Each row of a before or after table is a point. The points were changed in one or more steps. Then noise was added and the rows were shuffled. The steps act on columns, c1 being the first. What was done? A step turns or swaps two columns, mirrors them in a line or flattens them onto one, adds a multiple of one to another, or multiplies or shifts one. Angles are multiples of 10 degrees, from the lower column toward the higher: turns from -170 to 170, lines from 10 to 170 but not 90. Use the fewest steps. Two steps may share a column if one is a turn and the other turns, adds or multiplies; they go together, in the order done. Otherwise the lowest column goes first.
In the rows, 128 means zero.

Before (10 x 2):
[[108  97]
 [117 178]
 [105 117]
 [ 96 113]
 [142 181]
 [ 93 127]
 [ 82 110]
 [ 87 137]
 [105  93]
 [106  99]]
After (10 x 2):
[[118 104]
 [110  83]
 [ 97 108]
 [137  87]
 [113  96]
 [181 142]
 [178 117]
 [ 99 107]
 [128  94]
 [ 93 105]]
Steps: swap c1 and c2

Before (14 x 8):
[[140 139  71  90 146 149 123  96]
 [148 144 133 130 140 146 119  99]
 [129  98 132 105 125  99 141 163]
 [135 125 127 106 132 136 158  97]
 [144 135 151 155 115 129 167 139]
 [141 110 134 164 130 125 160 120]
 [166  90 139 139 105 126 152 117]
 [137  94 134 130 134 122 158 140]
 [162 108 161 140 111  90 161 147]
 [121 124 108  88 164  98 114  96]
 [130 123 146 128 103 151 152 102]
 [108 133  63  95 126  92  98  89]
 [117  86 126 104 138 112 111 147]
 [164 131 150 139 114 140 150 125]]
After (14 x 8):
[[163 119 117 132  78 145  98 101]
 [165  90 113 126  88 149 122 112]
 [131  97 137 120 120 158 122 142]
 [173 140 127  96 249 118 111 100]
 [178 141 141 132 128 113 113  95]
 [179 132 117 143  76 142 106 123]
 [ 86 101 135  93 115 153 149 163]
 [112 112 123 136  50 171 155 153]
 [ 51 135 100  98 250 109 175  89]
 [ 91  82 140  93 141 115 150 146]
 [ 79 129 156  89 189 128 159  95]
 [148 129 133 100 130 155 108  92]
 [142 109 134 160 117 162 121 115]
 [148 137 120 152  78 167 113 140]]
Steps: add 1.5 times c6 to c1; turn c6 and c7 by -110 degrees; add 0.3 times c2 to c4; turn c3 and c5 by -70 degrees; multiply c5 by 2

Before (9 x 12):
[[184 130 131 133 131 138 129 113 137 168 116 105]
 [137 147  84 125 166 145 110 108 140 145 110 103]
 [145 151 137 124 163  56 105 102 148   7 158 152]
 [130 143 148 139 111 142 126 110 134 149 123  94]
 [136 133 119 132 119  82 113 114 127 148 118 125]
 [140 129 135 112 153 103 147  98 132 115  62 120]
 [133  80 118 113 139 141 167 114 141 160 159 164]
 [143 135 143 123 111 142 100 124 136 161  92 136]
 [137 150 118 138 167 135 131 154 186 134 130 104]]
After (9 x 12):
[[130 118 108 147 109 126 137 112 141 146 139 165]
 [182 116 112 153 135 133 137 117 139 159 145 152]
 [141 128 131 113 167 139 105 149 176 152 128 161]
 [133 108 124 134 146 146 110  96 131 167 102  66]
 [141 159 109 149 114 125 153 143 133 159 152 127]
 [137 134 162 144 118  97 148 133 129 139 140 132]
 [145 144 165  38 163  66 163 119 137  41  85 130]
 [145 157 137 110 152 104 136  93 122 126 184 138]
 [142 131 153 132 174 169 152 119 135 154 147 158]]
Steps: turn c2 and c12 by 130 degrees; turn c2 and c11 by 150 degrees; mirror c3 and c6 in the line at 110 degrees; turn c4 and c9 by 40 degrees; turn c4 and c10 by -40 degrees; mirror c7 and c8 in the line at 110 degrees
